Each row of a before or after table is a point. One or more steps were done to the points. Then noise was added and the rows were shuffled. The steps act on columns, c1 being the first. What was done? A step turns or swaps two columns, mirrors them in a line or flattens them onto one, adds a multiple of one to another, or multiplies or shifts one. Angles are multiples of 10 degrees, from the lower column toward the higher: turns from -170 to 170, lines from 10 to 170 but not 90. Use the fewest steps. Two steps may share a column if one is a turn and the other turns, adds or multiplies; they go together, in the order done. Otherwise the lowest column goes first.

Before (12 x 2):
[[ -1   3]
 [ 10 -10]
 [ -1 -30]
 [ 22   1]
 [ 12  -2]
 [-48  43]
 [ 16 -14]
 [-36 -13]
 [  1 -31]
 [-19 -29]
 [ -7  -6]
 [ 10 -30]]
After (12 x 2):
[[   0  -34]
 [  23  -25]
 [ -23  -17]
 [   2  -42]
 [  42  -22]
 [ -95  -22]
 [  -6   -6]
 [  22  -39]
 [  55   -8]
 [  29  -14]
 [ -48  -38]
 [-116   30]]
Steps: multiply c1 by 2.5; shift c2 by -10

Before (11 x 3):
[[ 14  50  -3]
 [ 23 -45   9]
 [-11 -79  -4]
 [ 21  46 -33]
 [ 13 -29 -33]
 [ 22  39 -36]
 [-10 -63 -46]
 [ 26 -15  -4]
 [-27  63 -39]
 [ 37  52 -12]
 [  0 -31 -30]]
After (11 x 3):
[[-68  20  36]
 [-14  61  10]
 [-15  42  34]
 [ 27 -21  30]
 [ 42 -46  46]
 [ 46  -8  -6]
 [ 32 -10  35]
 [-29  42   4]
 [ 29  11   3]
 [-20  44  34]
 [ 54 -60   0]]
Steps: turn c1 and c2 by 50 degrees; multiply c3 by -1

Before (9 x 6):
[[  3 -28  10 -10  22  25]
 [-42  45  21 -36  16 -41]
 [  3  -4 -19 -20 -17   0]
 [ 43  -9   4   3  18  12]
 [  8  -1 -49  22 -12 -19]
 [-32  -3  11 -20  -6 -33]
 [-28 -10 -50  31 -19 -43]
 [  1  -3 -47  60 -40   1]
 [  6 -13 -36  16  10  26]]
After (9 x 6):
[[ 53  -2 -52  40 -25   2]
 [ 37 -10   8   2  14  -7]
 [-43  -2  12 -39 -29 -11]
 [ 48  -4 -49 124 -19  32]
 [ 14  -5 -20 -42 -13  14]
 [-63  45  21 -72 -20 -47]
 [ 40 -13 -34  31  24   4]
 [ 20 -10 -51  63 -44  -3]
 [ -8 -28  11 -19  28   1]]
Steps: add -1 times c3 to c1; add 0.3 times c2 to c5; turn c5 and c6 by -60 degrees; multiply c4 by 2

Before (11 x 8):
[[-15  -9 107 -20  35  21 -33   1]
 [-27 -22 -12  32  -4  54 -20 -40]
 [ 36  -4  26  60  39  -6 -42 -13]
 [-26 -36 -17  40  17  56 -40 -18]
 [ 42 -35 -23  20  -2 -10 -37 -24]
 [-12 -14 -26   2  42 -36 -42  27]
 [-26  35 110 -19  -4 -41 -24 -10]
 [-22  27 -14 -14  21  50  -3 -20]
 [ 13 -29  42   8  69  45 -10 -41]
 [-14 -12 -21  56  21  12  97  36]
 [ 27   3 -20  -8  34  47  -5  35]]
After (11 x 8):
[[-102  -36   51   20   11  -38  -19    7]
 [  51   35   23   27   -8   12  -42   12]
 [  10   19   52   38   31   48  -38   25]
 [ -15   21  -33  -27  -13   54  -44  -16]
 [  -4  -12  -27  -56   33   20  -17  -10]
 [ -95   18   59  -28   31   -2  -18   20]
 [   9   17  -18   32   17   50   88  -50]
 [   0   37  -30  -18    8   63  -34   21]
 [ -19   52   38  -28   58   39  -40  -20]
 [  11   24  -24   32   43  -19   -8   49]
 [  36    5    7  -39   31   22   27   29]]
Steps: turn c1 and c3 by 50 degrees; mirror c2 and c5 in the line at 80 degrees; turn c4 and c6 by 50 degrees; turn c7 and c8 by -50 degrees

Before (11 x 9):
[[ 37 -45  -2 -64  24  -1 -13  37  31]
 [ 46 -15 -25   2  20 -54  21  48  36]
 [-40 -30  24  23  -9  45 -21  43  -5]
 [-40 -31  35  26  29  11   7  63 -65]
 [ 74  14  18 -21 -23 -39  25   5 -20]
 [ 84 -50 -23 -12  37  17 -25   7  27]
 [-18  11 -13 -28 -25 -12 -32 -13 -24]
 [-16 -42  73  64  52 -59  35 -22 -89]
 [-11   5  37  14  61  17  -7  32  -9]
 [-45 -51  89  41  33  14  -3  -6 -22]
 [  0 -13  34   3  -6 -22 -69  42 -11]]
After (11 x 9):
[[ 72 -38 -10 -27 -25 -28  -3   7  -4]
 [-41  48  33  -6  -8  30 -11  40  -1]
 [ 47 -22 -11  23  24 -51 -24  46  14]
 [ 85  55 -19  16  38   1 -22   9  12]
 [  4  53  21 -28  -9 -45  36  44  -2]
 [-43  36  81 -60  33   1 -36  -4 -10]
 [-41  16  40 -16  28   6 -27  60 -27]
 [-13 -22  89 -35  50 -58 -54 -22 -35]
 [-16   4  29 -24  61  16  11  31  -4]
 [ 36  41 -53 -31  21 -14 -28  35  12]
 [-14  16 -30  -1 -22 -18  31 -14  -9]]
Steps: turn c2 and c7 by 130 degrees; turn c2 and c6 by -20 degrees; turn c3 and c4 by -60 degrees; multiply c9 by 0.4
